Each row of a before or after table is a point. One or more steps were done to the points. Then noise was added and the rows were shuffled. The steps act on how far a point lies along the listed directions, d1 being the first. Write out the steps. A step turns or swaps two directions, mirrors them in a line or flattens them onto one, adds a multiple of one to another, or multiplies one. Angles are multiples of 10 degrees, from the lower direction toward the higher: turns from -170 to 170, lines from 10 to 170 but not 90. Use the fewest steps. Two steps may share a direction if one is a turn and the other turns, adds or multiplies; they go together, in the order done. Otherwise the lowest direction goes first.

Directions:
(1): [255 172]
(2): [172 -255]
Before (10 x 2):
[-32 18]
[-5 -5]
[73 43]
[90 42]
[-17 5]
[-8 -66]
[12 -5]
[8 -76]
[-35 7]
[40 -46]
After, 10 rows:
[-2 16]
[-1 37]
[-58 -45]
[-17 -58]
[-13 32]
[-61 -23]
[0 -13]
[73 -44]
[80 -56]
[-5 2]
Steps: turn d1 and d2 by 60 degrees

Directions:
(1): [-60 18 -221 146 104 -447]
(2): [-1 298 302 209 246 -13]
(3): [215 220 -306 232 -77 190]
(4): [259 -117 -98 -164 406 50]
(5): [118 336 -5 -355 -106 -141]
(6): [-392 141 -202 -111 178 163]
Before (11 x 6):
[-28 -27 -44 -110 0 -23]
[-8 -16 -15 25 -26 -41]
[93 -34 2 2 -9 30]
[-16 -7 11 23 -25 -24]
[-16 -25 -34 -3 -34 -16]
[-50 19 -13 -68 -85 -1]
[84 33 -15 -22 18 -3]
[-51 17 45 -122 -44 -7]
[121 12 -21 -11 41 -4]
[70 -9 37 -43 16 -3]
[-92 9 -20 -87 -3 33]
After, 11 rows:
[6 16 8 21 -13 15]
[22 30 35 -52 -30 -24]
[102 -37 -23 -23 -17 -77]
[13 8 -13 37 -7 25]
[-45 6 6 -70 14 42]
[59 20 90 -94 -52 12]
[88 -15 -6 -27 -11 -71]
[10 0 -27 9 4 18]
[51 -8 -25 -81 -2 35]
[78 -36 36 -39 -25 -30]
[46 -61 7 -6 2 -54]
Steps: swap d1 and d3; flatten d2 and d4 onto the line at 130 degrees; add -1 times d5 to d6

Directions:
(1): [-11 -235 -28 244 -154 -373 126 -103 76 88 -451]
(2): [234 -177 349 229 19 178 -339 -6 -319 6 -111]
(3): [186 168 -328 245 -102 256 287 213 -267 10 -127]
(4): [291 117 121 -58 178 -231 60 258 33 492 83]
(5): [-90 -128 47 511 34 -66 43 190 209 -93 372]
Before (9 x 11):
[-32 -3 -17 -88 4 -16 -21 -71 -18 -50 -34]
[10 4 14 2 0 15 -21 33 30 56 31]
[5 1 20 -45 29 -35 5 -22 5 50 -21]
[-20 -44 5 70 -34 -31 19 -7 49 -72 -11]
[-10 11 3 -35 -16 63 -55 -27 -20 -34 35]
[77 -18 60 21 30 26 -37 37 -51 16 21]
[72 28 29 51 15 62 -35 68 -68 6 27]
[16 12 -31 18 -22 -3 84 40 -42 52 -92]
[-68 -115 15 92 -41 -60 -35 -52 29 -107 -19]
After:
[23 -25 64 22 17 -28 8 37 -22 73 -44]
[34 11 25 -41 39 -34 3 2 -12 87 -24]
[-54 18 -47 -53 -37 55 -15 -47 13 -78 29]
[-51 -20 -35 -71 -19 3 -24 -92 -36 -88 -66]
[71 35 35 -39 60 20 -8 69 -14 48 90]
[-69 -104 -12 106 -73 81 -62 -69 -66 -206 -30]
[-17 -49 9 84 -48 33 -7 -22 -2 -118 -23]
[29 19 1 -4 11 -7 6 58 34 96 29]
[35 62 16 -10 47 24 -9 83 3 25 106]
Steps: turn d1 and d2 by 60 degrees; flatten d3 and d5 onto the line at 70 degrees; multiply d4 by 2

Directions:
(1): [162 -196 -28 532 150 -128 -175 -73 -173 320 21 262 54 -145 -126 -226 -187 -399 -167 100]
(2): [228 -107 -77 1 -138 -397 431 -264 320 83 -259 -85 -121 -7 -159 -319 -196 282 -64 3]
(3): [-41 -126 82 -209 337 29 -176 -85 449 -194 205 -342 0 -398 61 -285 9 -275 -97 -23]
(4): [206 -133 397 236 -312 242 162 -93 -160 -137 38 -411 43 190 342 -100 3 -87 -295 100]
(5): [-202 184 -175 -316 34 -13 110 -19 -346 -15 316 18 314 19 -60 -320 -301 144 -334 284]
(6): [-178 -161 487 -154 -37 81 -179 248 -22 -97 -294 183 -269 -33 -89 -201 -314 80 178 374]
Before:
[-33 -28 6 -78 36 -15 -8 22 22 -50 -2 6 4 -26 -8 -88 -33 20 -18 20]
[-50 31 11 -106 29 -12 0 -7 16 -47 50 -52 28 -51 11 -72 -17 8 -48 2]
[50 -69 156 130 -34 97 -27 -14 -30 -36 -36 -65 -28 11 70 5 19 -83 -55 14]
[-50 40 -2 -65 -10 11 29 8 -21 -67 34 -17 29 -13 -1 -20 -9 63 -43 55]
[82 -26 109 105 -99 22 10 -32 -65 18 -12 13 38 29 13 -71 -77 -47 -63 43]
[-19 -5 -42 -25 28 -37 16 -27 4 0 33 10 12 -8 -53 -49 -45 6 -20 38]
[108 -49 105 131 -116 10 64 -47 -34 3 -60 -53 -20 37 36 -3 -14 -41 -49 26]
[35 -88 114 19 23 -29 -37 14 96 -38 -41 -45 -86 -81 -17 -61 -27 -73 -5 28]
[48 -69 124 121 -66 50 -24 27 -72 22 -55 5 -60 41 67 72 28 -68 7 -1]
[38 -51 69 64 -49 33 17 19 -17 -6 -12 -38 -32 22 36 -45 -16 1 -28 30]
[22 -69 41 23 51 -4 -30 -23 150 -32 -26 -83 -35 -47 13 -22 30 -57 14 -51]
[-34 2 25 -82 -32 22 53 25 2 -45 -15 -21 -14 21 -14 -61 -34 79 -7 55]
[-34 3 11 -102 16 -3 24 -4 -12 -49 17 -46 -2 -6 42 -24 -37 17 -4 -1]
[8 -36 78 60 -26 14 -5 -3 -19 -24 -9 -48 -41 -8 36 -36 -21 -50 -25 25]
After:
[30 -56 44 159 11 1 -40 -23 -71 36 28 -6 -2 -30 21 -64 -41 -131 -74 34]
[-37 4 -16 -64 16 -11 8 -3 15 -27 20 2 -6 3 -41 -24 -28 26 14 38]
[186 -112 61 314 -73 -67 45 -102 -77 126 -48 26 8 -12 -17 -104 -89 -158 -128 55]
[117 -100 41 244 -38 -30 3 -46 -103 115 -18 36 -9 10 27 -10 -22 -135 -82 2]
[-9 -42 19 41 87 58 -98 8 72 -33 48 -68 15 -51 41 30 70 -123 -1 -59]
[-25 4 6 -66 -25 11 57 13 -10 -30 -2 -16 2 16 -18 -71 -36 66 -27 53]
[-82 35 48 -108 45 43 -63 37 -16 -60 63 -34 21 -48 30 -31 4 -28 -19 10]
[-50 28 20 -55 -9 21 9 22 -25 -68 23 -5 17 -17 -4 -19 -14 50 -31 65]
[111 -110 91 319 32 56 -80 -57 -117 87 21 17 38 -36 33 -65 -31 -235 -152 29]
[145 -83 80 255 -63 -38 -7 -78 -99 115 -8 77 61 -9 -29 -155 -138 -142 -129 67]
[19 -46 39 55 66 13 -86 14 8 -13 74 -37 4 -84 8 -26 11 -144 -62 4]
[-45 2 22 -89 29 18 -6 14 -30 -48 27 -37 4 -6 44 -9 -33 -9 1 7]
[73 -76 32 171 -16 -4 0 -12 -59 69 17 8 0 -7 13 -94 -48 -76 -81 35]
[-58 -4 3 -103 39 26 -33 41 2 -72 35 -3 22 -17 12 -51 -5 18 -12 10]
Steps: add 1.5 times d4 to d1; add -1 times d3 to d2; flatten d5 and d6 onto the line at 30 degrees
